Every row gives one point. Each copy is the shape, with its points in the same order, turned, moved and blurred by noise. Some copies are also mirrored. Which?

Shape, 8 rows:
[[ 31  52]
 [  7  20]
 [ 45  11]
 [ 20  29]
 [-19 -20]
 [-20  27]
 [  3  -5]
 [  6 -37]]
Copy 1 (8 x 2):
[[-30 -31]
 [ -3  -4]
 [ 12 -37]
 [-11 -20]
 [ 31  39]
 [-11  32]
 [ 13   8]
 [ 60  12]]
Copy 1 is: mirrored
Copy 2:
[[-38 -47]
 [-17 -10]
 [  3 -47]
 [-16 -31]
 [ 16  22]
 [-31   7]
 [  8  -3]
 [ 37   2]]
Copy 2 is: mirrored

Shape:
[[-44   3   8  -3]
 [-15 -14  15  24]
 [-14  10 -22  14]
 [-16  -2  21 -26]
 [  4  29  23   7]
 [ 60  27   9  21]
 [-10  22   5  19]]
Copy 1 (7 x 4):
[[-31 -37  -3 -20]
 [ -4 -24 -27  -3]
 [  6 -14  -1 -34]
 [-35 -16   9   9]
 [-26  17 -23 -14]
 [ 15  54 -26  -1]
 [-12   1 -21 -29]]
Copy 1 is: only turned
Copy 2 (7 x 4):
[[ 10  21  18 -40]
 [ 28  18  10   1]
 [-13  32  11  -2]
 [  5 -21  16 -31]
 [  4  -2 -30 -20]
 [ -8 -15 -47  31]
 [  7  20 -20 -12]]
Copy 2 is: only turned
Copy 3:
[[ -8  40  24  32]
 [-15  -3  20  25]
 [ 14  18  26  -3]
 [-14  36 -14  27]
 [ 26   8  -9  33]
 [ 40 -33 -34  -2]
 [ 21   8  14  23]]
Copy 3 is: mirrored
Copy 4, 7 rows:
[[-26   3 -19 -12]
 [  0 -10   1 -34]
 [ 21  -2 -18   6]
 [-32  13  21  -2]
 [  9  37   7 -16]
 [ 59  34  42  -7]
 [ 15  15 -10 -16]]
Copy 4 is: mirrored

Shape, 12 rows:
[[ 20  -5 -21  -4  27  42]
 [-20   7   3 -30 -10 -16]
 [-21  31  10  21   7   7]
 [-20  29   7  28  -9 -10]
 [  9 -20 -14  15  33  40]
 [  3 -15  -5 -14 -35 -17]
 [ -3 -24 -24 -10  18   7]
 [ 11 -12 -14  -3  24  -9]
 [-13 -25 -19 -28 -13   4]
 [ 16   8 -22  13  28  39]
 [-13  40  45   4 -20 -27]
 [-23 -17  29 -18 -24 -21]]
Copy 1:
[[ 32   8  31  22  14  33]
 [-19  -3  16 -31 -13  -7]
 [ 20  11  13   3  -1 -40]
 [  7  23   6   2 -19 -43]
 [ 42  -4  13  34   2  27]
 [-33  16  11  -9 -33  14]
 [ 19  -1   8  -8 -19  32]
 [ 19  18  -5  -8  -7  26]
 [-13 -10  20 -13 -30  33]
 [ 43  21  27  21   7  17]
 [-31  19  -7  -7   1 -58]
 [-41  -8  -9  -6 -19  -8]]
Copy 1 is: mirrored
Copy 2 (12 x 6):
[[-16  17  48  24 -23   4]
 [-13  25 -29  12   5   1]
 [-11  36  15 -19  21 -26]
 [ -6  26   4 -20  28 -39]
 [  3  11  59  16  -8   9]
 [  5  -6 -30  18  -6 -22]
 [ -3   1  17  28   5  16]
 [-17 -13  16   7   1  11]
 [  7   9 -11  39  -3   8]
 [-22  19  56  14 -10  -7]
 [-11  35 -35 -47   4 -33]
 [ 24  13 -40  -5   0   0]]
Copy 2 is: mirrored
Copy 3, 12 rows:
[[ 37  20 -17   6   5 -43]
 [ -2  17  -3  -7  -3  31]
 [-20  35  25   4 -17 -13]
 [-30  26  21   9 -26  -5]
 [ 28  19 -10  32  10 -50]
 [  0 -26  -6  -1 -19  21]
 [ 13   8 -31  17   9 -11]
 [-10   2 -21  -2  13 -28]
 [ 19   0 -25  13  -2  20]
 [ 22  28 -12   9  -9 -53]
 [-31  17  46 -19 -17  19]
 [ -5 -11  10  14  11  41]]
Copy 3 is: only turned
Copy 4, 12 rows:
[[-25  -7  -7  14  46  35]
 [ 19 -19   0  -8 -18   8]
 [ -2 -25   3 -15  28 -31]
 [ 15 -24  -7  -5  19 -43]
 [-32 -17 -31  10  50  24]
 [ 22  -8 -21  28 -19   6]
 [  2 -16 -30  -1  22  32]
 [  3   6 -28  -6  24  20]
 [ 15 -28 -19  14  -7  33]
 [-22  -9  -5  13  60  13]
 [  5  -4  12 -14 -22 -53]
 [  5 -24 -23  -1 -40  -9]]
Copy 4 is: mirrored

Shape, 11 rows:
[[ -8  19 -11  13  -3 -15  -6 -17]
 [ 11  18 -11  14  19   6   4 -21]
 [-14  16  15  10   4   4   5  -1]
 [ 14  29  26  33  11  18  -9  -7]
 [  4  -2 -24 -13  24   7 -37  33]
 [  0 -11   4 -28  27 -31 -15  -5]
 [ -3  -9  -1   9   4 -15  16  10]
 [ 15   2  -8  19  -6   0 -22   9]
 [ -5   5  -8  -5 -11  -4   6  27]
 [ 10 -15   8  -6 -22  12   0  25]
 [-20 -15  -5  11  14  25 -35 -15]]
Copy 1:
[[ -3 -20   8  -6  37 -10  -8 -13]
 [ 17 -20   4  14  24 -18   9 -16]
 [-10 -19  12  -3   5 -14  -1   5]
 [  2 -23  -4  -3   8 -46  24   7]
 [  9 -60 -31  -5  -8  24  -5 -18]
 [ 14 -32  17 -29  -5  12 -17 -40]
 [ 14  -4   8 -12   5   8 -18   3]
 [  4 -22 -29 -17  16  -7   1  -4]
 [ -5 -15  -3 -12   6  25  -5  10]
 [ -9   4 -24 -19 -13  15   2   0]
 [-12 -32 -23  14  -5 -25 -27 -28]]
Copy 1 is: mirrored
Copy 2 (11 x 8):
[[  0 -13 -12  13 -14 -17  14  -5]
 [-27   1 -14   1 -24 -11   5   2]
 [  1 -14 -26  -3 -11  14  -4  -2]
 [ -1   3 -24 -16 -48   7 -10 -12]
 [-24  20   6  27  14  15  -8 -39]
 [ -5   7  18  37   4  17  -8  20]
 [  1   6 -12  -5  15  11  11  10]
 [  6  19  -4  -3  -7  -5   0 -25]
 [  4   7 -24   5  24   9  -5  -8]
 [ 13  15 -12 -17  23   6 -29  -6]
 [-20 -22  22  -8  -9   7 -11 -30]]
Copy 2 is: only turned
Copy 3, 11 rows:
[[-24  16   7  17  -2  20 -22  -3]
 [-25 -15  12   7  -1   1 -16   2]
 [-19   0  13   6  -9  21   7 -17]
 [-27  -8  19  -4 -14  -6 -12 -39]
 [ 20  20   4  36   0 -33  13   5]
 [ 31  -3  10  34 -25  20 -13  15]
 [  2  -5 -20  10   0  22   2  -6]
 [ -5  16  -5   4   0 -11 -15 -16]
 [ -3  20 -19   9  -6  14  19   0]
 [ 16  18 -15 -21  -9   1  16 -11]
 [ 12  14  39   4  26  -2  -7 -11]]
Copy 3 is: only turned
